Each row is a point. Examples show where two turns around zero, p and q, send a point. Where does a point land after both, in the order given? Backwards means that the second turn is done in reverse. Each puzzle has new turns, and all numbers are rounded.
In the rows, 128 means zero.

Turn p:
[156  92 105] => [164 104 101]
[101 125 159] => [ 93 146 116]
[134 124 154] => [105 116 120]
[ 91 123  71] => [175 177 129]
[159 175 152] => [102  96 173]
Turn q:
[120 133  83] => [125  88 105]
[114 148 154] => [101 149 137]
[180  79 152] => [196 157 143]
[158 135 155] => [140 166 121]
[ 98 128  74] => [114  69 116]
[ 98 145 150] => [ 92 138 146]
Where do these land?
q, then p: [109 122 117] => [122 132 106]
q, then p: [157 118 113] => [152 104 133]
q, then p: [ 76  98 194] => [ 39 132 131]
p, then q: [155 150  86] => [163 170 131]
p, then q: [143 152 129] => [132 144 151]

Turn p:
[122  78 125  78 158 123] => [ 87  93 106 173 127 106]
[140 131 100 174  36 123] => [180  93 166  61  92 147]
[100 114 139  53 147 116] => [ 51 119 110 145 123 102]
[187 148 142 111 154 118] => [127 135  69 126 154 159]
[118 145  99 147 127 142] => [155 148 132 123 107 113]
[121 136 150 157 129 159] => [143 153 156 142 129 152]
[110 143 142 176 145 115] => [154 154 155 126 164 118]
Turn q:
[121 160 102  97 172 156] => [ 97 175  94 161 125 131]
[139 169 115 147 106 116] => [ 93 128 157 114 107 112]
[ 70  94 179  94  77  98] => [174 127 127  47 154 177]
[144  69 102  93 150 124] => [159 129  95 148 182 101]
[154 105 126 118 157 116] => [156 137 125 154 141 104]
[169 169 163 196 106 137] => [118  88 171 133  50 115]
[107 156 120 169 135 129] => [ 96 122 158 144 115 153]
[122 102 117 111 120 149] => [130 115  96 124 148 130]
Where do these land?
p, then q backwards: [ 79 125 157  96  82 189] => [112 210 138 183 133 122]
p, then q backwards: [ 95 125 113 134 121  83] => [159 121 107 125  94 100]
p, then q: [138 122 143 121 119  97] => [141 140 110 142 150 138]
q, then p backwards: [124  99 137 167 147 170] => [163  75 127 121 133 150]
q, then p backwards: [140 142 125 104 200 140] => [125 143 121 128 190 175]
p, then q backwards: [122 144 130 176 104  96] => [123 105 144 117 101  78]
q, then p: [199 139  90  97 124 121] => [126 114 118  77 173  76]

Turn p:
[149 110 121 171 156 125  90 130] => [141 145 114 152 166  82 132 138]
[178 101  96 165  98 143  83 131] => [119 167  98 186 181 131 118 132]
[107 152 165 128 137 131 160 169] => [124 119 138  93  95 109 112  82]
[ 71 122 155 122  96  79 168 163] => [112 133 207  95 108 140 136  82]
[127 144 174  93 145 108 159  92] => [135  80 131  67 128 145 139 135]
[118 134 114 130  90 187 108  68] => [129 177  78 124 116 175 150 167]
[161  83 102 118 127 166  86 131] => [124 154 106 166 152 130  83 171]
[115 190 145  85 151  88 140 136] => [ 95  60 138 102  94 116 152 117]
[122  89  81 159 146 134  97 145] => [146 162 143 182 137  95 120 150]
[132 156 126 110 135 118 187 115] => [154  83 128 114 103 157 139 106]
Turn q:
[168 143 188  84 174 119 123 137] => [125 101  53 115 177 107 120 116]
[122 144  92 111 175 168  93  85] => [ 79 108 130 131 111  91  88 179]
[103 128 105 129 101  77  88  80] => [ 70 183 166 125 136 114 144 118]
[ 91 142  92 136 118 108 120 159] => [143 148 155 144 112 107 170 147]
[158 104 128 169 120 167 115 166] => [156 106 133 171 135 179 116 150]
[143 153  82  94 101 130 162  96] => [ 96  90 161  82 100 122 148 115]
[116  96 122  87 124 138 144 117] => [123 109 137 135 110 102 111  88]
[126 127 122 192 160  79 126 181] => [190 165 147 137 180 130 150 168]
[ 81  99 170 114 130 167 139 144] => [159 138  92 159  86 117  99 100]
[129 132 130 159 124 131 113 155] => [145 139 127 148 134 149 140 150]
[171 141 176 132  81 122 186  87] => [122 122 109  59 128 189 123  76]
Where do these land?
p, then q: [ 85 121 130 153 182 111 165 158] => [103 139 114 103 178 158 142  75]
q, then p: [173 129 146 130  85 152 147 133] => [158 160 106 126 117 155  99 160]
p, then q: [107  75  88  93  93 144 183 164] => [ 92 139  74 164 114 202 114 146]
q, then p: [111 116  88  77  67 126 127 155] => [170 153 150  84 153 176 153 101]
q, then p backwards: [174 158 132 137 166 130 107  87] => [156 113 169  86 124 130  86 110]
q, then p: [133 150 129 136 134 162  81  91] => [103 170 150 143  87 105 129 124]
q, then p: [111 149 163 119 146 111 109  77] => [ 97 111 143 145  83 120 164 150]
p, then q: [ 90 102 119 174 139 104 141 137] => [128 135  93  80 160 150 133 117]
q, then p backwards: [154 115 146 107  97 166 148 195] => [166 168  83 131 138 118 185 108]
p, then q: [118 107 137 153 180  82  98 113] => [170 133 113 107 187 103 137 106]
p, then q backwards: [153 187 129 129 119 121 101 100] => [153 172 150  89 112 128 102 144]
